Each row of a before or after table is a point. One or more steps were done to the points. Then noise was added and the rows were shuffled. The steps act on how far a point lies along the listed directions, d1 being the first. Write out the steps. A step turns or swaps two directions, mirrors them in a line or flattens them onto one, adds a multiple of one to another, or multiplies one. Angles are multiples of 10 degrees, from the lower direction toward the higher: turns from -170 to 170, lines from 10 to 170 but not 90. Use the fewest steps. Two steps may share a direction if one is a turn and the other turns, adds or multiplies; they go together, in the order done. Otherwise the lowest direction goes first.
In the rows, zero is written as 128.

Directions:
(1): [166 109]
(2): [109  90]
Before, 9 rows:
[[115  81]
 [160 124]
 [144  96]
 [121 128]
 [ 76 116]
 [149  56]
 [149 116]
 [144 109]
 [ 88 147]]
After, 9 rows:
[[151 145]
 [109 203]
 [ 91  92]
 [132 171]
 [122 123]
 [ 93 167]
 [137 153]
 [140 143]
 [ 73 111]]
Steps: mirror d1 and d2 in the line at 140 degrees

Directions:
(1): [ 86 121 162 101]
(2): [ 97 142 133 178]
(3): [ 97 114  79 118]
Before:
[[120 137  97 123]
 [111 130 128 112]
 [106 115 122 108]
 [ 64  95 121 119]
 [ 98 122  91 128]
 [ 87 119 105  96]
 [ 99 151 169 119]
 [161 132  43 168]
 [ 77 111 130 103]
 [147 141 185 135]
 [112 142 122 128]
 [ 72 115 123 123]]
After (12 x 4):
[[111 132  97 108]
 [135 165 139 170]
 [106 119  73 120]
 [ 77 129  82 140]
 [126 140 109 129]
 [164 150 191 157]
 [139  95  77  40]
 [107 121  77 162]
 [ 89 127  92 167]
 [109 136 116 138]
 [ 99 123 109 142]
 [ 96 107  71 171]]
Steps: turn d1 and d2 by 100 degrees; multiply d3 by 1.3

Directions:
(1): [176 149 176 118 139 134 144 154 172]
(2): [149  61  98 118 140 144 106 152 157]
(3): [174 156  92 179 105 127 101 119 136]
(4): [130 141 121  89 137 139 103  62 163]
Before:
[[154 172  95 179  95 136  84  64 107]
 [201 145 171 144 120 151 161 162 184]
 [ 95 167 100 120 140 128 154  63 121]
 [118  93  62 133 132 142  66 117 122]
 [172 161 104  93 115 143 110  50 162]
 [100 116 173 145 138  99 165 193  72]
 [128 131 121 156  92 125 115 142 121]
 [ 89  61 121 100 153 130 160 170 118]
 [160 157 129 167 122 131 111 103 132]
 [105 111 130 111 152 123 127 129 154]]
After, 10 rows:
[[182 167 112  93 112 145 114  57 176]
 [ 87  61 126  92 162 130 161 183 120]
 [127 131 122 155  98 128 117 143 122]
 [140  95 102 122 148 146  96 152 149]
 [138 184 118 133 144 131 168  82 142]
 [188 184 121 188  97 137  92  85 122]
 [105 113 134 108 158 120 129 134 153]
 [147 123 124 133 112 146 132 105 148]
 [162 153 119 168 118 127 109 105 128]
 [ 88 118 154 147 135  98 155 175  61]]
Steps: flatten d1 and d4 onto the line at 70 degrees; add -0.3 times d2 to d3

Directions:
(1): [185 129  92 126 169  69 147 115 147 116 139 132]
(2): [121  77  72 145 129 133 128 128  91 152  89 165]
(3): [ 93 176  78 121 120 133 106 106 143 130 168 172]
(4): [163 163 113 107 145 166  82 131 135 102  70 127]
(5): [133 112  93 188 120 150 105 113 160 128 143  70]
Before:
[[129 135 132 103 124 115 118 142 119 137 118 164]
 [125 114 116 147 115 181 100 122 123 113 102  90]
 [ 81 153 150 117  84 218  92 151 123 131  98 138]
 [ 84  42 136 165 112 184 118 152  82 174  72 126]
 [151 118  60 142 138 174  99 125 114 112  73 123]
 [134  86  77 154 113 155 116 116  99 139  76 138]
 [ 98 138 115 129 131 129 155 126 140 119 182 134]
 [135  66 157 115 139 109 166 152  87 146 123 145]
 [151 116 139 149 118 160 100 139 136 112  98  89]
 [ 99 116 106 102 135 158 112 125  90 158  80 197]
 [124 148  93 115 121 155  93 134  84 143  83 167]
 [140 146 108 105 141 147  87 136 141 105 105 144]
 [ 59 183 169  82 107 205  82 141 112 128  80 155]
 [120  68 107 129 139 105 148 134  76 174  95 140]]
After:
[[144  52 148 145 136 119 160 149 100 146 124 111]
 [ 76  49 113 182 107 192 105 143  96 175  87 120]
 [139 121 145 107 127 114 123 147 115 137 107 151]
 [ 72 165 191  77 111 201  93 151 102 127  64 145]
 [113  97 128 102 138 155 122 134  83 157  64 181]
 [127  94  68 152 111 156 111 111 102 139  84 146]
 [112 132  98 143 113 184  92 114 128 114 115 106]
 [139 130 117 156 115 166  89 129 146 112 114  96]
 [132 139 108 109 124 151 100 142  77 142  73 163]
 [ 83 150 157 110  85 215  96 154 119 130  94 143]
 [123  62 100 146 137 111 143 131  85 175  98 121]
 [142 131  52 135 138 173  96 121 114 112  80 138]
 [141 144 117  99 142 145  94 141 136 104  99 148]
 [100 139 127 114 134 123 162 131 130 119 176 146]]
Steps: turn d3 and d5 by -40 degrees
